Each row is a point. The last column is the point's height on a tilted bowl or saddle (a function of degree 2), plus a little noise. Along how many of its main directions does it bend up, bend down or stay straight?
In the rows, zero is written as 128.

Points (10 x 3):
[[142 175 126]
 [107 186 116]
 [110 128 126]
 [104 130 122]
 [218 159   7]
 [134 109 131]
 [ 80 136  93]
 [119  76 134]
 [116 225 118]
 [142  86 128]]
Directions: 0 up, 1 down, 1 straight

Points (17 x 4):
[[164 152  75  96]
 [125  93 138 117]
 [141 186 120 100]
 [134  91 130 116]
 [135 177  99 101]
 [ 59  81 113  89]
 [103  60  64  69]
 [133 194 115  92]
 [155 147 117 118]
 [ 81 103 184  93]
 [191  64 162  75]
 [143  24  48  17]
 [172 149 141 113]
 [106 194 144  91]
 [117  99 150 117]
 [136 177 129 108]
 [ 75 102 143 107]]
Directions: 0 up, 3 down, 0 straight

Points (21 x 5):
[[ 94 131 139 154 117]
 [170  45  98 204  54]
 [180 174  98  82  78]
 [ 98  80  94 107 107]
 [163 141 172  91  96]
 [141 127  93 109 119]
 [116 106 152 112 122]
 [ 96 107 126 172 114]
 [108   7 127 160  55]
 [132 161 138 163 114]
 [ 71  60 142  92  82]
 [130  97  60 154  96]
 [134  62 113 186  96]
 [149 138 141  83 114]
 [185  44 127  82  61]
 [160 106 188 154  86]
 [166 106 159  90 103]
 [ 65 139  79 125  82]
 [145 160 164 234  53]
 [171 140 137 138 113]
 [128 160 117 170 114]]
Directions: 0 up, 4 down, 0 straight

Points (39 x 7):
[[167 203 211 214 226 150  28]
 [189 140 134 134 108 102  87]
 [109 179  70  97 142 109 109]
 [115  73 115 115 118 112 114]
 [173 185  70 135 180 120  74]
 [ 91 162  60  65 155  64  89]
 [123 167 159 132 165 152 107]
 [127  77  97  91 101 197 101]
 [112 101 160 101 158 139 116]
 [105 174 179  41  40 122  70]
 [ 90  77 112 150 111 200  80]
 [162  87 179 107 132 123 106]
 [129 106  89  73 166 103 133]
 [ 89 133  80 119 148  90  91]
 [146 129 160 120 102 121 109]
 [154 113 133 181 111 151 126]
 [154 187  93 195  30 104  76]
 [127 203  99  48 125 167 125]
 [140 126 108 101 114  58  81]
 [130 188 199 113 104 175  69]
 [ 67 194 135 171 118  66  96]
 [ 86 118 112  81 174 118 119]
 [157 108 134 124 114 147 119]
 [133  36 155  57 113 164 136]
 [116 123 131  79 125 140 133]
 [ 71  96  83 100 190 182  65]
 [116 212 122 178 108  80 117]
 [ 11 172 118 193 207 134  31]
 [159 120 149 186 144 120 120]
 [ 66 190 112  63 123  88 112]
 [163 119  86 127 160  89  95]
 [150 123 120 124 109 161 115]
 [143 103 163 136 103  82  87]
 [187  69 109 167 145 139 112]
 [ 86  88 148 106 171 168  92]
 [ 90 223 182  82  58  99  71]
 [184 167 114 151 133  52  49]
 [118 162 189  87 133 100  97]
 [117 181 108 140 117 129 120]]
Directions: 1 up, 4 down, 1 straight

Points (71 x 9):
[[149 102 117 199 146 152 143 191 142]
 [137 144 144  92  78 120 130  42 116]
 [ 70 112 117 101 104 107 155 140 111]
 [112  79 139 166 156 111 158 136 138]
 [108 139 106 151 161 128 133 160 139]
 [192 152 118  94  93 164  72 102 103]
 [118 121  95 134 144 185 149 164 116]
 [125 188 133 151 185  29 179 119  96]
 [142 134 105 140  80  87 152 118 138]
 [135 122 108 161 135 182  79 107 119]
 [141  79 137 102  63 145 138 177 155]
 [164 157 126 153 173 121 111 118 127]
 [141 118 145 126 121 234 138 133  89]
 [102 114 157  74 141 146 161 187 139]
 [139 106 186  92 116 118  80 170 126]
 [ 87 193 184  80 100 137 137 103 126]
 [ 64  94 169 132 144  98 124 143  96]
 [154 180 193 103 202  96 197 155 109]
 [118 128 102 117 177 157  88 152 144]
 [110 110 120 158 124 216  63 129  94]
 [160 169 132  93 149 194 180  81 106]
 [159 157 126 128 168 137 148 125 125]
 [127 123  37 135  72 110 194 125 119]
 [ 79 148 128 129 113 127  40  38  71]
 [130 142 127 169 151 147  90  65 122]
 [108  50 233 105 140 111 146 227  55]
 [128 104  76 139 124  67 159 104 104]
 [138 111 120 147 102 117 123  99 132]
 [ 88 153 156 160 141 126 141 102 121]
 [105 162 120 146 139 105  94 169 129]
 [106 122 131 128 109 181 110 183 107]
 [136  59 178 120 129  92 102  90 120]
 [ 83  77 120  22  97  64  45  85 182]
 [135 157 164 146 183  99 151 156 129]
 [ 81 107 163  74 231 146  99 160 205]
 [135  44  66 137 131  39 126 123  84]
 [ 84 146 124 155 122 128  91 152 124]
 [168  76 135 136  88 147 151 142 138]
 [171 139 172 122  82  96 174 147 137]
 [173  83  95 102  76 118 141 197 125]
 [ 51  86  86 149 121  99 172 108  74]
 [155 126 157 182 137 169 102 134 127]
 [181 150 139 167 109 142 164 159 129]
 [136 163 100  78 109 120  74 130 143]
 [ 91 206 103 217 118 126  80 144 189]
 [101 142  74 157  90 112 118 112 125]
 [130 199 130  97 117 173  70 136 125]
 [ 87 115 131 148 148 109 114 145 125]
 [164 114 120  47 125 110 120  98 164]
 [133  63 155 142 131  92 151 141 124]
 [100 154 159 179  58 121  82 180 141]
 [150 185 171 134 133 181 133 169 103]
 [143 146 121 135 109 163 114  95 119]
 [167 112 164 190 147  55 189 129 120]
 [128  42 146 124 164 150 127 115 139]
 [101 108 141  23 114 151 119 116 218]
 [ 84 153  71 168 101 109  82  85 110]
 [102 178 132 174 155  70 114 136 137]
 [105  82 144  88 159 168 134 115 149]
 [158 107  83 137 136 166 132 158 111]
 [176 210 103 136 109 106 135 178 114]
 [221 143 157 109 104  90 128 178  71]
 [141  95 146 168 143 139 118 107 135]
 [104 132  91 105  91 124 148   7  59]
 [124 135  48 118 133 113  76 175 110]
 [105 108 105 194 114  93  61 150 150]
 [154 138 115  58 103 179 195 166 165]
 [152 145  86 111  87 150 102 208 112]
 [194 148 107  60 193 124 123 191 109]
 [ 53  70 124  25 230 100 118 122 249]
 [165 109 143  67 132 118 155 133 153]]
Directions: 2 up, 4 down, 2 straight

Points (66 x 9):
[[145  74 133 137 133  75 154 173  96]
 [ 33 148 172 123 143 131 198 119  97]
 [117 132 197 184 105 193 131  98  88]
 [179 122 131 109 125 135  93 121 112]
 [152 138 104  86  96 168 114  96 104]
 [139 106 175 134 138 186  71 123  96]
 [124 108 176 117 217  96 169 172  81]
 [139  95 129 193 117 218  87  89  78]
 [122 169 110 170 106 182 129  95 103]
 [ 48 105 209 119  67 146 119 136  86]
 [130 222 132 112 130 116  87 207  85]
 [148  94  79 204  98 119 185 160  78]
 [118  57 109 141 131 129 132 196  98]
 [182 165 116 152 107 175 110  75  99]
 [ 80 195 180 114 115  84 100  22  66]
 [172  87 143 150 196 151 139 210  83]
 [152 120  50  70 109 160 148 144  87]
 [ 98 125  96 169 123 157 135 124 114]
 [ 83  81 177 115 139 140  74 165  97]
 [ 96 156 162 113 120  50 138 123  96]
 [162 143 124 103 112 138  81 194 102]
 [182 127  98  91 157 141 118 191 101]
 [ 90 201  88  72 120 184 168 136  83]
 [ 64 110 207 115 101  43 137 118  77]
 [ 57 104 158 148  97 217  97  90  89]
 [165 110 118 144 137 114  89 127 107]
 [ 75  72 173 161  36 119 158 103  76]
 [ 74 184  61  62 140 151 161 140  81]
 [103 182 136 111 167 152 169 174 101]
 [236  68 148 129  83 131  50 104  68]
 [ 90 131 115 157 137 100 154 149 116]
 [ 93 191  82 125 122 126 137  70  99]
 [150 106 134 147 100 101  75 113  99]
 [135 124 204 127  58 167 148 125  86]
 [148 191 144  80 151 152  73 126  98]
 [170  95 187  77 133 122 199 149  87]
 [125 119 135  85 138 117  62 156 100]
 [129 115 124 175 150 112 177 152 105]
 [137 135 127 106  77 137  83  94 100]
 [118 130 180  87 117 159  72 237  78]
 [144 109 157  80  69  90 145 175  88]
 [ 79 148 102 219 150 195  76 134  89]
 [126  47 195 113 101 108 153 131  83]
 [ 87 192 121 169 130 113 160 119 107]
 [135  89 159 104 134 145 174  71  98]
 [203 122  66 158 120 111  73 156  82]
 [ 92 237 211  93  53 203  78 111  37]
 [106  65  62  98 157 148 156 123  88]
 [178 163  82 104  74 126 125  28  78]
 [118 188  55 116 128 159 121 195  88]
 [185 154  34 126  58  78 170 124  59]
 [199 117  54 101  39 206 159 125  58]
 [131 167 173  76 171  97 146  65  89]
 [130 105 135 133 142 128 123  63 106]
 [132 118  58 158  62 105 173 117  82]
 [160 190  94 194 128 155 144 147  92]
 [130  65 173 119 188 157  91 123  88]
 [118 168 108 103 113  89  76  77  93]
 [152 149  79 131 156  57  93 132  90]
 [ 99 105 106  70 184  91  89 140  88]
 [118 144  71  75 159 148 122 112  98]
 [180 140 202  21  93 113 203  90  62]
 [170  56 101 114 123 192 117 130  90]
 [ 87  28 105 169 173 116 134 107  86]
 [ 45 140 165 171 100  78 122 127 108]
 [ 96 102 115 184 115 177 129 111 107]]
Directions: 0 up, 7 down, 1 straight

Points (70 x 9):
[[154 134 201 122 121 170 110 118  96]
 [ 76  29 147 115  98 175 196 134  65]
 [ 56 101 119 120 139  79 147 110 126]
 [153 107 148 136  72  95 131 209 117]
 [ 96 130 175  78 122  96  91 191  99]
 [ 62  92 186 145 198 144 124 148 102]
 [ 69  95 147 137  41 201  89 134  69]
 [111 150 247  83 127  85  93 233   7]
 [118 143 163  99 160 110 114  80 132]
 [ 71 187 148 113 103 131 126  81 134]
 [140 147 161 179 135  73 131 165 121]
 [123 115 182 151  68 182 189 158  71]
 [144 114 174  44 100 178 106  73 131]
 [108 139  55 122 142 118  94  99 113]
 [153 114 131 162 122 202 138  53 132]
 [144 116 149  86 139 151  88  94 131]
 [202 159 147 109  98  55 140 185  96]
 [ 65 151 131 153 108 167 120 141 129]
 [208 135  73  95 174 103 104 128 119]
 [119 196 153 139 133 144  95 104 117]
 [161 103 151 153 160  87 151 186 118]
 [135 120 138  78 132  99 213  84 112]
 [123 211  88 162  87 141 148 184 127]
 [166 161 134 117 185 126 103  87 124]
 [176  95  96  96 172 110 154 108 140]
 [142 133 206 146  55 122  85 119  80]
 [107 121 142  71 139 105  71  87 138]
 [187  93 146 155  77  80 156 210 130]
 [131  96 139 149  56 158  81 170  89]
 [177 179 140 116  94  86  86 166  91]
 [141 114  82 105  78  85 106 112 103]
 [163 130 189 124 125  75 145 111  93]
 [162  96 179 172 133 195 128 146 106]
 [148 118 223 105  72 103 152 127  57]
 [144  50  99 136 138 171  79 104  93]
 [133 107 150 100 116  98 137 162 111]
 [159 124 202  79 132  70  76  97  76]
 [132 149  78 109  57 171 149 157  94]
 [ 81 141 130 104 118 144 170 155 110]
 [ 91  99 126  92 143 196 133 141 102]
 [101 153  95 115 204  96 144  73 123]
 [125 151 158 135  77 158  85 184  95]
 [120  96 173 133 128 136  85 116 114]
 [141  65 135 144  93 126  64 147  89]
 [109 176 147  69 141 154 217  95  86]
 [167 109 184  47 165 144 125 115 135]
 [126 156  88 173 203 128 113 107 115]
 [ 75 123  97 125 155 132 130  98 138]
 [ 62  81  99  89  90 136 100  81 142]
 [ 71 193 179 166 115 170 123 128 124]
 [ 96 119  89 120 144  50  99 120 103]
 [130 128 135  34 111 136 122  58 162]
 [157 193 148 107 147 148 159 163  92]
 [112 147 109 129 134 129 120 118 127]
 [137  81 102 136 154 157 205  88 122]
 [219  55  63 138 105 154 162 131 127]
 [154 175 111 157 137 147 169 119 122]
 [146 100 186 185 139 128 130 144 127]
 [151 174 170 111  66 100 106 148  82]
 [143 124  91 115 162 108 129  63 131]
 [174 115 163 107 174 154  92 101 130]
 [129 101 126 128 102 159 109  97 118]
 [130 109  99 169 186 128 109 153 115]
 [142 171  75  98 124 101 161 151 116]
 [ 86  59 107 106 175 158 123  94 132]
 [ 79 126 115 135  85 172 117 130 114]
 [144 135 164  81 102  91  88 106 100]
 [103 103 147 103 115 189  98 109 109]
 [133  80  96 202 127 179 125  88 112]
 [ 99 152 172 249 137 153 103 119 188]]
Directions: 3 up, 5 down, 0 straight

Points (63 x 9):
[[ 47 144 121 119  90  34 155 191  78]
 [ 90 123  88 143 120 132 152 105 115]
 [ 60 110 118 176 190 102 102  25  51]
 [146 163 160 100 199  39 148 191  90]
 [ 70 160 115 108  99 128 120 106  94]
 [103 137 165 127 189 114 168 131 103]
 [119 123 169 154  84 104 196 221  86]
 [161 194 123  82 138 183 138 155 116]
 [149  73 108 107 156  79 178  98 122]
 [104 146  63 102 208  83 117 140 135]
 [111 174 123 115 139 125 145 128 118]
 [138 136 117 118  97  44 127 169 103]
 [ 84 101 104  77 113 139 106 124 100]
 [107 161 105 117 139 212 138 160  90]
 [138 102 156 145 189 113 121 148 119]
 [ 86  43 158  96  89 136  93 127 145]
 [149  92 141 126 193 153 131 100 105]
 [103 176 118 114 106 134 136 187 100]
 [ 97 213  64  97  96 142 154  96  95]
 [128  84  98 174 200  92 106  77  87]
 [109  68 121 172 205 117 191 151 141]
 [164  75  74 151  65 147 105 242  79]
 [185 153 102 209 155 111 100 137 108]
 [155 107 236 157 159  97 178 162  92]
 [ 87 174 146  99  95  83 171 152  74]
 [203 139  84 120 119  34 108 201  94]
 [112  81 165  77 142 203 149 100  71]
 [116 101 135 116  85  75 183 183 128]
 [211 173 105 197 186  90 151 197 131]
 [137 146 179  80 140 163  74 124 107]
 [119 123 100 136 107 148 101  87 111]
 [170 118 107 130 133 109 185 118 118]
 [107 101 166 127 113 105 130 210 114]
 [230  22 144  78  75 110 205  34  11]
 [146  90 151 185  74 138  87  70 137]
 [113  84 189 141 176 134 179 139 116]
 [101 170  91  79 160 122  82 143 108]
 [137 162 110  86  70 129  94 144  92]
 [106 110 203  77 150 180 216 147  45]
 [ 83  96 105 142 117 159 114  64 100]
 [137 143 102 142 130  99 128 162 130]
 [128 167 174  83 101  42  32 133  62]
 [ 79 123 178  91 156 143  47 164  71]
 [148 163 152 102 117 163 151  92 111]
 [148 123 126 138  55  91 120 150 102]
 [117  54 110 132 145 192 139 102  94]
 [ 64 177  79 185 139  90 119  92  81]
 [200 114 124 109  94 131 152 144  91]
 [123 113 187 166 132 161 142 107 130]
 [ 94  69 105 166 203 152 153 141 117]
 [137  84 182 134 147 121 170  92 123]
 [197  75 122 183 114  95 171 166 114]
 [ 23 110 145  95  99 169  75  95  69]
 [ 84 157 100 143 142 118 136 159 118]
 [ 84 134 147 156  94 107 106 141 111]
 [175 195 180  48  83  72 191 157   7]
 [146 191 152 114 152  52  84 121  96]
 [100  61 145  68  92 161 116  93 107]
 [ 99 190 115  69  85 101 129 122  81]
 [ 44  82  90 155 101 170 137 118  92]
 [ 34 116 167  88 146  66  86 116  72]
 [ 52 114 193 138 126  14 117 179  70]
 [105 141  98 130 159 139  47  55  86]]
Directions: 2 up, 6 down, 0 straight

Points (68 x 9):
[[170 123 118 131  84 135 167 223 162]
 [ 54 146 164  77  97  62 140 105 174]
 [108 133 211 112 136 111 165  91 166]
 [ 80 102 161 118 118 121 163 166 149]
 [ 83  86  84 113 183 168 150 168 138]
 [141 130 132 100  92 160 175 198 150]
 [164  76 142 153 131 140  51 115 146]
 [147 177 103 171 144 155 118 145 133]
 [ 77 120 108  81 134  80 110 131 135]
 [ 53  90  96 164 135 146 156  28 189]
 [174 110 183  47 177 125 171 132 169]
 [140 126  78 149  39 124  29 146 186]
 [132  80  36  75 103 120 124 125 173]
 [ 76 138 133 105  95  40 142 183 163]
 [180 115 113 104 215 121 107 139 131]
 [136  89 121 119  86 175  54 166 154]
 [236  46  83  42  87  94 142 206 249]
 [130 193  84 100 118 129  99 152 146]
 [ 95 157 113 165  34 115 105  98 170]
 [ 80 192 185 224 176 179 106 219 201]
 [100 126  76 146  35 123 137 151 175]
 [ 77 105 172 142 115 140 131 154 140]
 [134 110 146  89 124 130 181  55 172]
 [ 86 100 180 208  95 114 166 100 168]
 [125 132  87 193 161  78 154  73 153]
 [191  76 144 165  25 180 127 134 165]
 [108 133 181 181 113  47 129 188 161]
 [106  71  71 100 118  82 110 132 148]
 [ 79  88 140  72 160 136 173  98 167]
 [148 144 114 210 161  68  80 122 147]
 [114 109 115 118 122  95 136 126 130]
 [160  96  62 105 114 164 162 155 144]
 [141 111 153 152 127  90  47 103 135]
 [163  86  67 141 126  66  54 120 154]
 [155 192 121 176  95 116 167 105 161]
 [121 126  86  82 194 131 132 178 122]
 [143 161 177 152 145 109 136  64 154]
 [136 173 163 113 186  98 198 129 136]
 [115 100  82 109 161 150 118 181 131]
 [136 140 144 177 140 160 142  81 139]
 [ 80  96 118 159 180 143 135 205 137]
 [114 131 117 119 153 140 163  33 166]
 [125 131 105 127  95 168 109 109 137]
 [ 95 163 174  75  82 189 161 102 174]
 [177 174 198 178 167 144  86 100 172]
 [162 117 169 152  71 116 112  75 155]
 [119 107 101 169  92  94  55 141 143]
 [135  77 148  51 138 100 165 165 168]
 [154 161 101 151 149 168 126 112 131]
 [109 173 108  39 162  88 100 112 144]
 [169 152 170 177 126 220  81 136 161]
 [141 169 238 156 161 186  82 127 179]
 [183 122  77 186  91 142 158 172 154]
 [105 125 116 120 198 114 179 198 122]
 [172  62  94 166 129 165 135 115 141]
 [ 61  82  82 126 197 147 161 141 146]
 [166 162 132 135 112  87 136 106 144]
 [190  51  55 209 140 150 157 170 166]
 [130 136 213 122 104 139  86 177 158]
 [ 38 112  91  78  82 105 160 227 214]
 [ 82 147  50  91 168 108 158 161 136]
 [135 112 109 143 114  92 126 185 135]
 [ 48 168  84 145 168  97  89 190 142]
 [ 95 145 109 125 156 162  84 134 133]
 [ 51  96  87 153 222 198  94 211 178]
 [ 99 141 141  75 164 161 131 133 137]
 [ 53 160 104 133 148 117 121 125 138]
 [150 153 216 103 122  96 100  96 159]]
Directions: 6 up, 0 down, 2 straight

Points (68 x 9):
[[165 128 163 130 108  91 143 148 171]
 [147 149 107  97 139  52 125 183 170]
 [145 109 115 131 167 150 116 103 137]
 [ 87 133 136  50  67 113 132 136 115]
 [153  30 120 176 154  76 156  53 137]
 [115 149 191 102 195 176 108 164 145]
 [110 108 165 140 109 175 106 167 139]
 [176  54  96 145  96  92 153 185 148]
 [199 106 107 111 122  99 151  68 118]
 [146 134 182 141 123  97 143 146 177]
 [107  99 181 184 140 105 105 145 144]
 [107 156 205 154 156 194 134 158 212]
 [115 113 119 116 105 121 118 176 123]
 [ 77 117 155 129  94 154  89  91 138]
 [ 85  67  93 149 147  70  89 100 171]
 [143 133 130 161 119 115  79 160 144]
 [210 152 158 116 112 125 129 157 110]
 [119 131  83  74 155  26 143 124 214]
 [139 135 209  48 170 226 108  94 249]
 [146  96 164 157  93 122 210 122 197]
 [104 205 149 122  89 134  56 104 184]
 [ 48 121 124 119 152  91  97  99 107]
 [172 113 159  36 151 154 107  75 132]
 [ 97 100 122 175  99 126 179  95 125]
 [114 140 136 110 165 200 123 181 167]
 [148 175 112 126 114 103 141 120 147]
 [ 96 118 103 207  91 131 185 114 141]
 [ 98 117 110 124  97  36 170 145 220]
 [ 51  94 206 116 129  74 116 113 101]
 [140 171 118  94  87 133  98 125 142]
 [ 84 150  77 141 155 112 119 169 116]
 [ 97 151 121 141 184 130 147 116 128]
 [199 135  87 189 130 188 184 153 138]
 [ 96 174 108 128  81 134 195 126 153]
 [ 76  97  97  88 122 120 128 197  75]
 [126 131 128  95 133 122 121 116 150]
 [135 163 107 130 125  83 143  71 144]
 [104 114 109  97 149 128 167 149 148]
 [184 135 157 164  90 129 222 156 230]
 [133 111  80  72  57  95 110 107 122]
 [202 172 120  97  96  99 108 153 102]
 [108  86  88 123 153  90 132 102 153]
 [101 108 222  63  99 160 181  94 184]
 [101 208  89 100 181  99 120 137 100]
 [139 172  84 149 158 103 144 190 131]
 [104 110  75 112  85 111 109 180  96]
 [115 163 140  82 196 133 106 106 125]
 [134 142 145  59 110 133 161  82 139]
 [154  82  73 166 120 128 108 171 110]
 [202 128 102 214 133 199 116 149  97]
 [149 146  76 119 206 199 100 136 143]
 [172 112 104  79  82  96 139  92 131]
 [129 160 169  95 122  96 120 166 151]
 [ 67 158 171 160 140  64 177  80 116]
 [134 162 117 154 134  66 204 193 242]
 [ 54 157 134 117 145 102 149 130 108]
 [ 96 125 120  34 101 135 115 170 114]
 [106  65 146 161 194  88 183 135 156]
 [130  55 126 146 141 124  98 140 110]
 [119 183 149 163 118 112  88 102 167]
 [180  66  78 146 130 171 172 119 112]
 [ 92 112 172   7 161 115 119 151 116]
 [178 158 136 142  95  79 116  98 150]
 [ 93 155  97 106  97 114 142  91 123]
 [125 112  88 119 113 129  95 182 104]
 [139 113 102 184 161 179  94 170 118]
 [118 142 190 143 220 168 146 164 128]
 [172 138  94 110 119 141 121 129 134]]
Directions: 2 up, 4 down, 2 straight

Points (68 x 9):
[[153 125 182 137  82 178 112 156 129]
 [124 179 131 107 122 134 136 105 115]
 [121  76 128  73 181  86 165 105  91]
 [ 70 116 131  99 137 135 174 138 120]
 [138 132  85  86 195 134  75 127 102]
 [140 141 128  87 122 149 130 223  88]
 [102 138 104 112  97 185 137  90 122]
 [ 96 143 104 121 153 145 152 139 123]
 [121 125  43 159 115 171  99 141  85]
 [ 79  79  54  74 115 177 109 135 125]
 [146 217 152 119  56 143 144 128  60]
 [ 86 113 144 160 132 136 170 116 114]
 [ 67  98 152 109 132 133 142 186 109]
 [136 117  91 218 132 129 154 154  67]
 [134 112 168 141 131 101 103 135 135]
 [ 98  90 111 104 123 147  99  36 115]
 [142 110 112 111 195 119 156 102 115]
 [ 90 113 224 134  85 117  90 106  75]
 [160  87  87 117  45 110  44  75  47]
 [167 148 172 136 111 141 141 162 139]
 [101 123 160 175  99 115  95 143 109]
 [121 157 164  81  99 164 179 161  92]
 [149 249 140 127  99 110 108  81  42]
 [168 152  72 147  98 122 107  74  80]
 [164 173 157 177 130 168 178 137 107]
 [113 104 137 103 109 165 157 153 135]
 [158 105 152 174 142 137 131 157 140]
 [ 97 169  78 165 133  99 165 146  54]
 [163 147  79 166  88 139  82  75  76]
 [117 149 143 102  82 114  68 200  80]
 [ 89 149 168 135  84 134 145 125 101]
 [107 122 103 146 137 112  85 123 117]
 [160 151 111 200  97 181 118 121  95]
 [127 147 169 136 110 156 100 122 136]
 [117 122 126  70  90 126 135 100 117]
 [174 121  85 103 138 162 102 165 122]
 [169 213 144  98 106 157 170 121  81]
 [191 108 149 149 158 109 120 193 127]
 [ 92 157 110 125 166 144 137 150 116]
 [107  90 153 120 139  81 169 104 101]
 [162 117 120 104 121 133 123  97 138]
 [ 84 157 165 127 135 118 124 124 114]
 [118 183 127 241  96  92 140 120  12]
 [108 140 205 104 126  93 142 136  97]
 [140  88 106 142 139 130 126 114 136]
 [136 164  57 175 113 112 163 140  48]
 [118 144 128  87 145 139 131 153 128]
 [119 177  66 145 132  76  99 172  40]
 [ 67 140 116  20 128 167 134 106  98]
 [ 84 100  79 157 107 155 115 135 112]
 [ 98 113 143 115 152 130 149 150 132]
 [106 116 180 141  33 173 139 116  72]
 [178 153 164  88 105 143 126 177 120]
 [109 130 148 166 154  85  78 180  96]
 [108 115 149 162 146 135 145 146 130]
 [147 109 144  99 126 149 103 157 145]
 [239 165 100 143 131 148 149 143 106]
 [192  60 140 134 116 165 177 120 115]
 [198 161 151 135 181 105 115  71 110]
 [122 157  90 103 171 128  72  80 100]
 [ 53 196 191 113 117 105 131  45  10]
 [ 26 154 167 147 103 136 188 104  47]
 [115  93 138 178 144 174  99 110 130]
 [195 118  76 142  83 115 139 132  89]
 [114 172 143 120  85 140 119 135 110]
 [155 140 166 181  60 180  88 101  90]
 [153  78 127 150 126 174  96  95 139]
 [114 111 105 152 128 147 100  73 121]]
Directions: 0 up, 7 down, 1 straight
